Every row gives one point. The points of each table are mixes of a few directions, plus a little noise. Count the directions of each table, and those that both share. Where both have some left over, give the other angles between the two spaces (their principal angles), to ten degrees, smallest first.
In the rows, zero is written as 128.

First (5 x 2):
[[110 144]
 [117 137]
 [148 107]
 [171  87]
 [ 92 161]]
Second:
[[106 146]
 [171  87]
 [133 124]
 [100 156]]
Directions: first 1, second 1, shared 1

First, 8 rows:
[[122 115 150 128 169 128]
 [106 129 128  92 119 104]
 [110 143 140 123 118 160]
 [160 104 141 174 183 135]
 [166 147  80 163  61 140]
 [155 129  89 135  89 100]
 [127 115 144 130 163 123]
 [ 78 142 150  78 122 133]]
Second (8 x 6):
[[135 145 124 158 165 108]
 [157 100 110 144 122 125]
 [ 93 100 114  66  91 144]
 [108 164 143 159 164 122]
 [110 143 151 175 132 154]
 [103 111 139  64  70 158]
 [159 110 105 140 140 109]
 [159 151 138 119 140 104]]
Directions: first 3, second 4, shared 1; angles 30, 60

First, 9 rows:
[[128 166  99 119 157 129 134  95 129 119 153]
 [143 147 129 152 154 124  59 177 164 109 166]
 [ 73 129  83 101 130 133 115  74 122 117 155]
 [122  97 150 132 101 127 123 149 121 131 108]
 [173 116 167 152 121 126 154 171 142 155  90]
 [139 136 124 112 127 133 208  81 105 151  95]
 [ 65  74 103 126 111 135  96 124 185 166 126]
 [154 156 135 126 137 126 143 123  99 108 132]
 [154 133 161 133 113 122 116 157  87  93 126]]
Second, 8 rows:
[[163 141 152 149 137 122 103 173 133 115 134]
 [168 143 155 152 138 121 100 179 134 113 135]
 [ 64 105  85  91 112 138 172  47 118 151 117]
 [141 133 137 136 131 126 119 145 130 123 130]
 [170 143 156 153 138 121  99 181 134 113 135]
 [155 138 146 144 135 124 109 163 132 118 133]
 [ 57 102  80  87 111 139 177  38 117 154 116]
 [105 119 112 114 122 132 144  98 124 137 124]]
Directions: first 4, second 1, shared 1

First, 9 rows:
[[116 109 114 104 140 116  89  77  64 171 152 119  96 165 100 111 111 122]
 [120 116 119 113 136 121 103  95  87 156 144 122 108 152 110 117 117 124]
 [138 144 139 147 118 138 159 169 180  93 108 136 154  98 151 142 142 132]
 [121 117 120 114 135 121 106  99  91 153 142 122 110 149 111 118 118 125]
 [143 151 145 157 113 142 175 190 205  76  98 140 167  83 163 149 149 135]
 [113 105 111  99 143 114  81  66  50 180 158 116  89 173  93 107 107 121]
 [132 134 133 136 124 132 141 145 149 114 120 131 139 116 137 134 134 130]
 [124 122 124 121 132 125 116 112 108 141 136 125 118 139 119 123 123 126]
 [145 154 147 160 111 144 181 198 216  69  94 141 172  77 167 152 152 136]]
Second, 8 rows:
[[102 160 129 123 111 126 147 171 232  55  77 148 180 100 156 179 176 139]
 [121 135 127 127 124 129 133 138 153 111 117 132 140 120 137 140 137 131]
 [133 122 128 129 132 129 126 121 112 138 136 124 121 130 123 120 121 125]
 [122 138 128 125 124 128 134 140 158 105 113 135 144 120 136 143 141 130]
 [152  97 128 134 143 128 109  85  26 201 180 112  78 157  99  77  81 119]
 [109 151 130 123 116 129 140 159 199  78  92 141 162 107 147 164 161 134]
 [136 116 127 129 135 129 120 113  90 155 147 120 111 137 118 109 110 123]
 [145 104 126 132 140 128 113  96  53 181 165 115  91 149 109  89  93 120]]
Directions: first 1, second 1, shared 0; angles 30

First, 11 rows:
[[154 117  24 222  82 131 178 114 105 118 170 160 115 128 157 166 192 115
   94  60 133 185  92  41  77 128  62 190 172 173 148  90]
 [ 93 163 179  51 150  92  88 165 168 141  92 153 118 100 147  80 104 132
  189 151 117  97 118 155 166 169 176  98 162 114 125 112]
 [141  49  73 138  86 147 116  62 131 122 147 143 111 124 109  88 142  78
  109 143 118 138 122 127 110 126 128 189  83 167 167 123]
 [112 140 111 108 127 122 123 138 130 146 100 139 109 121 134 124 127 109
  151 120 126 139 120 107 142 144 105 128 150 130 137 109]
 [112 157 163  94 152 123 117 152 132 141 100 117 128 130 126 131 106 136
  149 139 130 117 140 143 153 131 132  94 134 105 116 134]
 [119 137 141 106 138 127 120 136 130 136 110 124 124 128 123 126 115 126
  141 136 128 123 134 135 143 131 127 115 127 119 125 129]
 [118 122 167  87 143 133 106 123 135 133 109 111 131 131 108 109 100 126
  139 161 126 104 147 168 150 125 152 106  98 111 123 148]
 [156 154 129 196 137 147 174 141  92 115 156  94 157 156 126 202 142 168
   81  99 146 144 142 110 102  90  95 109 128 112  99 149]
 [141 134  85 179 116 137 160 127 106 127 140 128 125 139 135 166 152 128
  107  93 136 159 121  85 107 117  82 143 146 138 129 117]
 [132 106 167 108 143 152 113 107 120 127 121  89 142 146  90 127  97 129
  113 167 132 105 162 176 141 102 145 106  67 106 120 167]
 [130 131 171 119 131  98 113 140 161 100 165 152 149 104 152  92 132 164
  135 140 120  96 111 161 115 147 202 128 141 134 119 128]]
Second:
[[136 107  89 132 121 156 143  99 108 138 112 112 115 139 104 142 126  84
  106 131 139 151 147 119 126 105  81 145 101 122 149 137]
 [140 171 175 119 138  82 146 174 174  74 189 173 157  84 176  92 143 174
  124 123 135  81 107 174  94 146 213 124 177 127 127 125]
 [ 90 103 138 113 118 139  97 112 132 153  72 107 122 139  89 123 112 119
  142 140 139 144 132 111 148 157 133 148 179 150 116 121]
 [130 120  96 111 132 129 107 116 110 164 112 136  97 135 143 125 123  98
  164 131  92 141 121 105 161 120  81 106  55 114 139 117]
 [128 118 118 150 129 144 114 122  95 157 114 102 120 160 117 160 123 138
  142 120 108 141 130  99 151 116  87 103  84 127 109 128]
 [155 136 109 141 136 127 147 123 117 123 156 137 127 126 151 139 138 121
  116 123 117 133 127 129 119 101 106 116  76 106 136 136]
 [100 117 164 131 138 110 108  91 158 133  99 127 154 112 127 127 130 141
  114 155 147 169 116 120 118 156 181 161 199 116  95 138]
 [130 173 190 117 121  97 157 205 178  52 189 158 163  92 142  86 136 190
  116 109 160  46 122 193  85 157 230 134 233 165 134 120]
 [126 105  86 111 117 153 127 107 111 150  98 118  99 139 103 126 119  75
  131 132 128 142 143 117 144 117  76 139  97 131 156 125]
 [144 128 116 156 130 142 135 131  97 137 140 110 127 153 127 160 130 140
  125 114 114 130 133 113 133 104  92 104  80 123 119 133]]
Directions: first 4, second 5, shared 2; angles 60, 90

First:
[[134 108 147 113 134 139  88 157 141 104 147 136 110 130 103 121 100 123
  106 110 138 137 137 113 141 113 105 143 119 120 100 117]
 [112 154 115 126 128 107 170 109 103 149 115 102 153 123 146 140 160 138
  153 141 123 106 116 145 139 154 140 108 127 132 152 150]
 [129 126 131 119 120 147 142 105 141 134 120 131  98 132 115 117 117 158
  124 133 120 127 111 134 110 103 108 168 136 124 128 118]
 [166 125  87 111 145 133 117 143 119 166  79  85 109 107  77 118 129 173
  147 149 157 122  95  95 140  85 116 165 132 116 131 147]
 [106 140 145  99 118 144 168  94 133 132 134 112  92 134 106 117 119 187
  123 129 108 106  97 151 123 108  86 184 130 116 127 123]
 [147 125 108 120 127 149 139 107 137 153  98 115  95 123 101 112 122 174
  135 144 130 128  98 121 108  89 111 179 138 121 134 124]
 [126 107 154 157 136 103  57 192 128  74 176 172 180 135 168 148 121  21
  106  95 143 157 195 111 156 180 170  34 112 143 101 123]
 [160 137  77 170 127 121 148 105 119 171  78 130 155 115 159 134 165 109
  163 160 131 142 127 121  92 130 183 102 146 147 168 140]
 [138  91 158 149 141 115  30 209 140  64 179 178 162 135 147 140  99  25
   93  87 152 166 196  98 156 160 155  54 109 136  86 111]
 [ 79 148 163 105 122 117 161 118 117 107 166 119 135 140 139 138 131 139
  120 112 108 101 125 161 151 158 104 122 118 122 123 131]
 [114 145 123 138 111 138 187  68 133 149 113 133 118 134 151 124 145 156
  141 148 100 120 110 159  89 127 132 151 143 135 158 125]]
Second (10 x 32):
[[ 61 141 162  84 119 129 118 169 121  85 186 112 147 132  74 122 101 138
  134  80 144 109 131 106 183 133  63 149 101  96  72 122]
 [141 130  98 160 118 135 144 104 134 151 103 144 142 125 146 124 144 116
  150 143 129 144 131 119  92 124 155 124 143 139 149 124]
 [149 120 124 134 134 124 127 120 129 138 114 128 116 130 144 130 133 129
  119 142 123 131 125 139 118 129 144 120 134 136 142 132]
 [ 32 155 145 100 100 137 128 167 123  88 190 124 177 128  59 112  99 127
  165  67 156 115 139  83 172 127  55 161  97  86  59 112]
 [ 15 163 135 107  90 143 135 166 126  89 191 128 193 125  52 107 100 123
  183  62 166 119 142  72 167 124  50 166  96  81  56 107]
 [155 125 114 147 132 128 133 109 131 145 103 135 122 127 151 130 141 124
  127 147 121 136 127 135 105 126 154 120 139 142 150 131]
 [179 106 138 124 150 119 120 119 126 139 108 122  88 131 160 141 136 134
   90 155 109 125 121 160 124 133 156 109 138 148 155 140]
 [188 113 113 152 143 124 130 101 131 156  86 133 100 129 172 137 148 127
  108 166 110 139 122 154  96 126 177 109 147 155 170 138]
 [196 100 140 125 159 116 115 117 125 142 100 119  77 132 171 143 139 138
   80 163 104 128 117 171 121 136 167 104 143 153 166 143]
 [164 123 111 149 134 127 135 107 134 148 100 134 118 128 155 131 142 125
  124 153 119 136 127 139 101 126 161 117 142 144 158 131]]
Directions: first 4, second 2, shared 1; angles 90

First (8 x 32):
[[192 196 127 147 134 143 136 117 178 158 124  91 103 187 134 149 151  97
  129 152 135  95 142 118 137  85 133 105 134  84 126 176]
 [ 80  81 100 133 118 135 117 114  76 116 158 171 136 122  90 121 117 171
   81  89 111 159 129 108 113 152 150 154 125 140 157  86]
 [136 175 157 122 148 145 113  96 153 148 120 105 117 117 142 113 152  93
  136 156 148 103 125 116 150 155 104 128 118  98 122 150]
 [ 81 110 139 134  86 157 110 149 110  89 130 146 110 117 121 106 126 167
  146 116 113 132 144 109 109 102 156 138 128 151 131  86]
 [ 71  53 114 109 131 117 112 126  89 141 130 169 131  88 112 147  97 174
  113 124 118 159 115 122 119 173 165 154 118 191 135  79]
 [ 93  71 102 126 136 111 109 165 104 105 115 132  98 115 131 144 101 160
  123 104 104 164 133 110 103 108 164 114 102 157 108  88]
 [186 169 136 128 153  95 161 136 150 115 120  91 165 134 155 110 142  65
  140 123 146 119 115 169 145 122  55 102 137  78 111 182]
 [184 168 149 126 118 121 164 121 164 153 126 118 164 144 139 135 138  97
  156 160 149  94 119 171 148 125  98 129 161 125 133 176]]
Second (10 x 32):
[[113 147 154  95 147 124 115 103 126 122 106  67 142 105 147  98 124  95
  157 117 152  99 136 138 142 162  97 135 131 116 119 121]
 [130 135 124 151 155 120 121 136 117 100 145 157 124 109 134 100 152 105
   91 114 122 165 110 112 130 134  79 109  95  75 120 145]
 [131 106  84 165 114 136 128 150 115 120 153 170  98 168 100 154 128 168
   81 108  96 163 136  98 102  80 171 116 117 122 140 119]
 [137 145 109 137 157 112 140 109 103  97 149 115 155 129 119  92 147  93
   84  81 130 146 121 130 135 154  70 119 121  59 134 144]
 [119 117 133 131  89 147 141 146 158 143 111 146  98 122 131 169 130 168
  167 188 114 118 127 127 126 120 200 127 136 194 110 117]
 [146 113 180  99 113 127 111 142 157 193 110 156 147 118 149 154  88 136
  183 180 157  94 121 160 134 106 128 156 152 203 142 137]
 [100 120 123 100  95 149 122 118 137 142  97  64 100 153 121 159 103 167
  175 134 124  84 167 121 117 116 217 142 153 186 125  84]
 [134 114 170 101 148 123  73 138 127 171 117 133 137 127 147 121  81 117
  146 120 157 109 136 131 122  90  92 149 126 147 150 125]
 [138 149  64 150 102 122 214  94 116  86 152  98 157 158  88 134 173 133
   94 107 103 135 127 148 137 183 157 118 161  96 126 137]
 [131 135 139 151 158 120 115 143 125 105 141 172 122  92 145  99 154 100
  100 131 126 167 100 114 134 136  68 107  88  82 113 152]]
Directions: first 6, second 5, shared 3; angles 80, 90

First (9 x 32):
[[121 120 134 158 123  94 166 100 155 160  86 144 158  86 123 150 109 185
   90 155 115 141 140 117 121 139 117 126 124 117 181  98]
 [105 133 152 121 163 109 122 111 126 157  89 136 129 111 141 149 121 168
  145 143 126 125 124 124 115 130 118 101 121 153 147 142]
 [167 146 105 140  84 148 112 149 140  96 164 116 130 162 135  93 121 102
  125 129 124 128 119 137 126 115 132 135 133 122 118 136]
 [132 117 131 120 150 128 107 122 106 142 127 122 115 119 128 136 144 140
  156 108 129 123 127 129 128 123 140 110 133 137 112 144]
 [170 243 133 139  89 144  47 156 176  79 141 110 136 240 216  59  57 142
  178 206 110 105  76 162  78  86  88  59 115 200 150 226]
 [144  83 118 125 146 135 114 121  90 146 140 117 109  91 103 146 170 136
  146  78 132 128 143 126 145 129 161 126 144 112  95 122]
 [ 82 105 137 119 137 116 185 120 129 136 111 148 135 101 102 153 132 108
   86 131 136 138 142 113 141 153 119 169 120 105 144  81]
 [121  87 112 130 115 132 167 127 117 128 143 134 129  97  88 138 153  97
   89 101 133 139 150 115 153 144 144 173 134  84 117  77]
 [107 114 128 100 140 147 130 145 103 112 152 129 108 141 113 130 149  72
  135 101 143 124 130 124 143 132 136 154 126 119  91 122]]
Second:
[[159 106 111 153 119 158 105 127 121 146 149  97 118 111  85 155 104 197
  163  97 139 115 130 120 172 149 164 108 141 141 106 111]
 [174 122 123 137 147 125  72 118 102 154 126 113 117 114 147 124 152 174
  177 103 116 123 125 141 112 104 149  78 144 146 109 174]
 [146 120 130 144 143 123 108 113 122 158 112 118 127 103 124 147 122 190
  152 120 124 124 130 129 133 127 140  94 135 144 132 136]
 [106 131 124 119 110 142 157 144 138 100 148 135 129 148 113 121 117  81
  100 134 138 130 128 121 142 141 121 168 120 113 126 102]
 [ 78 156 147  92 125  99 174 138 141  85 115 169 140 163 171  90 151  10
   67 170 120 144 126 134  83 112  79 178 109 101 151 133]
 [141 115  94 129  80 193 133 166 128  82 207  99 109 162  70 124 107  83
  131  91 154 117 129 117 190 155 159 175 134 110  76  85]
 [150 126 114 122 118 148 105 144 114 109 160 116 113 148 129 108 145  97
  144 106 131 124 126 134 131 117 142 132 135 125  95 142]
 [ 91 131 155 142 152  89 163  96 152 168  64 149 154  90 129 164  99 194
  106 168 122 134 132 116 118 145 104 113 116 140 187 109]
 [108 145 156 117 160  76 136 107 132 146  72 159 143 116 181 120 149 124
  111 163 108 140 127 138  71 105  94 108 119 133 170 160]]
Directions: first 4, second 3, shared 2; angles 60

First (11 x 32):
[[174 117 143 137 101  83 101 110 116  75  96 110 154 146 102  64 131 111
  192 195  87 108 124 136 117  99 140 145  99 188  48  89]
 [106  90 110  79 138 151 154 104 160 110 165 115 101 156 133 193 124 150
   95 102 141 138 143 166 101 130 139 125 154 106 203 160]
 [122 163 135 142 119 125 113 136 100 175 104 132 131 120 135  81 125 137
  128 121 153 137 109  89 168 138 104  96 127 108 123 113]
 [179 120 148  97 160 173  90 109 146 117 151 129  83 177 168 105 176 163
  136  99 166 150 126 180 128  99 114 118 134 163  94 105]
 [164 115 125  69  98  81 110 105  95  80 135  86  97 166 101 130 133 128
  158 144  98 142 139 168  96 113 196 142 105 134 119 118]
 [ 72 191 123 205 153 150 151 199 109 224 118 180 154  37 144 152 113  99
   76  82 148 123 115  48 172 177  96 127 131  70 143 154]
 [132 135 131 151 108  96 125 134 111 120 103 124 153 112 107 103 117 108
  151 161 102 112 125 107 129 127 137 138 111 139  98 117]
 [116 132 135 153 145 162 129 129 150 155 123 148 141 124 152 107 129 142
  116 119 158 125 117 111 153 130  78 108 146 131 132 122]
 [114  94 119 110 145 152 152 119 166 104 157 131 120 136 135 184 129 131
  108 115 126 125 144 160 101 124 133 143 144 130 164 152]
 [111 107 117 105  98  98 142 101 126 109 115 103 141 145 101 124 102 132
  139 159 114 121 129 123 121 130 138 116 131 118 163 133]
 [117 142 125 156 145 137 141 162 127 140 138 150 133  90 131 164 130 105
  109 112 118 123 134 120 124 142 137 151 124 119 123 146]]
Second, 9 rows:
[[ 91 148 128 167 148 152 162 151 153 191 115 155 169  87 141 133 102 150
   87 103 155 110 114  72 176 158  51  95 154 102 175 152]
 [156 114 120  83 100 100  83 102  86  57 150  96  66 174 115 122 157  87
  176 160  96 156 145 190  66  95 239 166  92 141  76 101]
 [107 136 128 146 136 140 143 138 140 158 121 143 148 107 132 130 115 136
  107 116 142 121 123 101 152 143  92 113 139 115 151 137]
 [103 140 128 156 141 147 153 142 146 172 116 148 161  96 137 132 110 144
   99 109 148 116 119  90 162 151  70 103 147 114 162 147]
 [133 122 120 102 107 109  95 111  96  85 143 109  82 158 121 125 148  91
  157 147 112 151 139 165  81 108 212 157 105 125  97 109]
 [121 123 119 110 110 114 104 117  96 100 144 115  85 148 124 128 143  92
  148 144 117 149 139 154  91 115 201 150 111 116 108 110]
 [112 140 133 155 147 147 159 145 156 174 112 146 168  99 136 131 108 157
   97 108 145 109 120  87 171 151  54 102 151 122 160 146]
 [198 112 150 103 141 116 132 119 153  95 125 112 153 146 118 121 136 171
  144 131 110 106 130 157 133 111  92 131 126 188 100 128]
 [128 126 126 124 124 125 122 125 123 122 132 124 122 132 128 128 130 121
  133 131 123 133 131 133 118 125 143 132 125 124 123 126]]
Directions: first 5, second 2, shared 1; angles 50

First:
[[141 165 152 152 150 120 190 114 141  74  91 110 148 143 149 125 133 136
  140 136 102 134 150 143  82 139 147 116 146  59 169 124]
 [150 169 179 163 155 131 186 118 153  70  78  98 149 128 152 140 123 134
  131 125 101 150 134 121  70 134 159  99 146  35 186 113]
 [125 133 116 125 130 119 143 123 123 120 129 132 131 142 131 118 135 131
  137 137 123 119 143 146 127 133 125 136 132 130 124 135]
 [143 164 158 154 152 124 186 116 144  75  90 108 147 138 149 129 129 135
  137 132 103 138 145 137  81 137 149 111 145  55 172 121]
 [108  70  95  93  93 143  30 150 110 212 183 154  98 100  95 136 120 116
  107 115 169 122  91 100 197 110 100 145 100 232  68 132]
 [107  87  80  93 100 126  67 139 103 188 177 157 107 126 104 118 132 121
  124 130 156 108 119 131 186 121  98 156 110 220  71 143]
 [116 101 103 108 111 131  85 136 115 167 157 144 114 121 112 126 128 123
  122 126 147 120 117 124 164 121 111 142 115 184  94 134]
 [132 150 130 137 140 117 169 117 130  96 112 123 140 146 140 119 135 134
  141 138 112 124 150 149 106 137 135 128 139  96 144 132]
 [129 112 139 127 121 142  95 138 132 152 134 126 119 107 119 142 118 123
  115 115 140 138 104 101 139 119 128 120 119 141 124 120]]
Second, 10 rows:
[[172  93 204 154 112 195  69 142 148 186 127 100 139  71  98 162  89  98
   63  84 149 186  28  44 140 114 161  43 121 111 147  92]
 [142 100  93 113 102 134 126 112  97 173 167 147 144 158  98  88 136 110
  115 140 137 115 116 165 173 143 120 114 135 185  84 146]
 [117 116  98 112 118 120 117 127 113 146 150 143 123 140 120 114 136 127
  133 136 135 112 137 146 151 130 113 146 125 167 101 140]
 [148 125 139 137 124 140 141 118 125 135 129 123 146 136 119 117 125 118
  115 128 125 137 113 134 130 136 139 100 137 120 130 127]
 [ 78 175  94 116 159  70 165 135 137  52 101 136 100 143 174 137 151 166
  189 150 108  92 215 158  87 123 105 211 123 104 145 142]
 [155 128 164 148 129 152 137 122 137 132 116 111 146 120 122 132 116 117
  106 117 125 152  97 111 118 131 150  85 136  96 148 115]
 [115 145 117 126 139 109 149 127 129 101 118 130 123 138 143 126 137 140
  148 138 119 116 158 144 113 129 123 151 130 117 134 134]
 [100 143 107 118 139 101 133 134 130 102 122 136 110 131 147 134 138 145
  155 137 124 109 166 138 117 123 113 171 122 130 129 135]
 [ 80 139  75 100 135  85 122 138 120 107 137 151  97 140 147 127 147 152
  170 146 129  90 187 154 132 121  95 204 115 163 107 147]
 [171 117 189 158 124 174 122 126 143 148 115 102 152 103 112 141 104 107
   85 104 130 170  66  86 120 128 161  56 135  88 155 103]]
Directions: first 2, second 3, shared 2

First, 9 rows:
[[147 110 102 132 112 111  68 123 118 191 121  85 112 123 111 127 143 129
  122 134 130 152 126  84 108 195 100 173 108 188  91 126]
 [123  87 121  90 134 119 177 148 169 103 165 106 112 127 162 136 130 145
  122 128 131 133 109 159 146 144 122 138 124 110 142 102]
 [116 118 110 130 121 118 121 138 176 124 168  85 115  93 159 138 108 132
  116 123 191  83  46  90 100 157 104 143 142 154 105  85]
 [142 129 145 122 135 133 131 126  84 151  92 180 121 160 119 110 152 110
  139 129  60 184 221 161 146 115 135 119 115  97 150 179]
 [127 138 147 136 138 131 134 144 118 151 124 190  94 127 176 107 133  84
  135 116 105 142 174 131 109 114 107 107 145  83 144 162]
 [139 148 140 150 130 130  96 128  90 175 101 174 110 131 134 111 140  93
  136 123  99 151 181 111 107 125 113 120 134 118 127 167]
 [119 116 129 113 143 131 182 139 154  81 160 108 141 114 135 153 119 157
  124 130 149  95  78 153 147  97 147 112 143 107 146  85]
 [ 93 176 144 138 107 152 135  90 151  29 104 138 191 158  89 111  85 139
  133 128 158  94 116 152 151  84 176 107 112 127 135 148]
 [147 131 115 142 133 127 108 117  92 147 117  87 156 118  66 158 141 163
  126 142 129 118 101 111 137 121 148 134 127 168 114  98]]
Second:
[[156  58 124  89 176 109 209 188 125 173 186 124  69  92 190 168 172 142
  122 129  90 146 118 161 139 122 103 119 163  73 162  73]
 [131 178 134 162 110 143  72  87  82 125  70 135 177 153  50 118 121 131
  136 135 119 131 157 112 134 109 160 125 109 164 113 163]
 [153 119 121 131 133 124 106 122  83 171 106 115 134 135  85 140 155 142
  130 139  93 158 157 124 139 137 134 141 116 151 122 131]
 [ 87 178 153 138 120 155 162 105 160  21 120 159 179 145 120 114  81 130
  134 122 163  78 107 159 146  60 173  87 133  95 149 141]
 [123 135 123 136 114 125 100 121 138 137 123 124 123 128 133 115 119 115
  126 125 143 127 125 107 112 151 115 140 122 147 112 139]
 [135  56  96  63 111 107 146 130 172 117 149  55 121 157 123 130 144 168
  117 140 113 180 131 162 168 209 121 189  75 163 120 110]
 [129  80 111  92 126 111 149 148 168 136 163  97  95 123 169 129 135 134
  119 127 132 145 114 137 130 177 102 157 118 130 126 108]
 [111 146 132 139 119 131 119 127 154 113 135 142 122 120 156 113 106 107
  127 118 159 104 110 111 106 129 116 122 137 124 122 135]
 [137 152 131 163 129 127  82 129  98 182 114 151 111 109 133 123 132  98
  130 123 132 120 134  82  90 129 106 122 147 139 111 142]
 [141 129 123 135 126 126 104 120 103 153 111 121 133 134 100 130 140 132
  130 134 112 144 145 119 130 137 130 137 119 147 120 135]
 [105 178 158 158 143 150 158 130 128  82 130 185 144 112 149 128 101 108
  135 116 152  73 109 134 116  46 147  69 169  75 152 131]]
Directions: first 5, second 4, shared 4

First (10 x 32):
[[166 131 123 110 127 163 117 121  89  91 111 113 150 156 126  93 164 140
  132 135 153 106 150 147 143  82 139  95 160 147 101 131]
 [114 126 132 145 124 152 161 118 144 150 122 125 105 157 138 110 137  79
  133 102 165  98  82 140 119 141 157 182 126 107 150 156]
 [133 107 114 140 150  95 127 129 158 124 108 139 114  99 170 108 154 156
  160 123 122  80 150 149 171 102 107 140 157 145 122 156]
 [142 118 170 118 150 118  95  91 126 177 105 116 100 136 206  72 126 151
  156 154 151  85 150 170 113 139 153 132 107 171 122 149]
 [136 122 136 108 129 117 101 109 117 162 120 124 132  98 141 138  98 136
  146 158 111 136 145 126 145 155 153 125 117 122 134 121]
 [136 145 119 108  99 173 133 125  86 122 142 117 164 133  61 173 102  91
  107 139 119 179 112  95 136 148 165 119 128  81 136  98]
 [ 89 115  97 154  98 135 153 186 159 120 125 141 117 158  98 158 103  80
   68 103 107 174  67 101  42 133  92 136  94  83 157 103]
 [127 122 117 123 133  78  98 161 134  97 137 141 146  88 116 157 113 192
  107 147  70 170 174 106 118 111  64  63 117 156 107  89]
 [145 132 145 116 131 137 107 125 107 116 119 118 132 152 141  98 143 151
  118 141 142 124 147 144 100 107 124  95 121 164 110 121]
 [ 94 161 132 162 136 111 191 114 163 120 188 144 116 101  76 170 146 104
  148  76 142 127 102  99 195 165 127 191 149 105 145 155]]
Second (11 x 32):
[[162  76  92 104 120 137  74 158 117 128  50 124 136 137 182  95 113 148
  116 174 100 114 147 154  82  73 117  76 129 129 117 105]
 [110 139 154 137 132 123 136 112 137 157 144 126 108 136 139 122 120 115
  129 120 143 127 113 131 110 161 140 153 103 135 141 138]
 [123 179 149 126 128 133 157 106 103  98 195 125 156 112  52 171 142 133
  132 108 137 163 139  93 189 155 136 130 145 129 117 124]
 [157 112 127 102 137 125  96  93 111 163 101 120 136  90 160 123 111 144
  171 166 119 103 159 143 183 137 169 129 145 123 124 132]
 [137 130 128 130 134 136 137 118 126 120 125 125 126 134 134 111 151 128
  143 119 147 102 131 140 152 115 136 139 148 134 122 145]
 [125 113 120 144 125 144 137 158 142 105 102 128 108 184 157  80 160 117
  102 108 154 103 105 153  62  84 101 124 123 146 125 139]
 [120 134 145 101 111 119  83 135 102 158 139 123 149 111 107 171  60 141
   93 174  80 208 141  97  74 172 129  80  70 123 134  72]
 [123 126  95 143 127 119 156 152 147  89 137 142 137 110  93 155 147 127
  128 103 114 129 124 110 165 105 101 134 161 108 126 130]
 [121 142 130 136 119 143 141 153 121  89 141 127 134 166 102 122 148 125
   92 109 140 148 117 121  85 106 101 107 121 141 119 119]
 [ 97 130 176 154 152 109 151  71 172 217 137 128  64 127 200  89 124  93
  176 107 177  64  94 163 138 195 176 226 102 135 163 187]
 [133 127  92 130 122 121 141 152 130  85 136 139 154 100  81 169 134 139
  125 120  98 147 139 102 170 105 103 111 161 106 120 114]]
Directions: first 6, second 5, shared 5
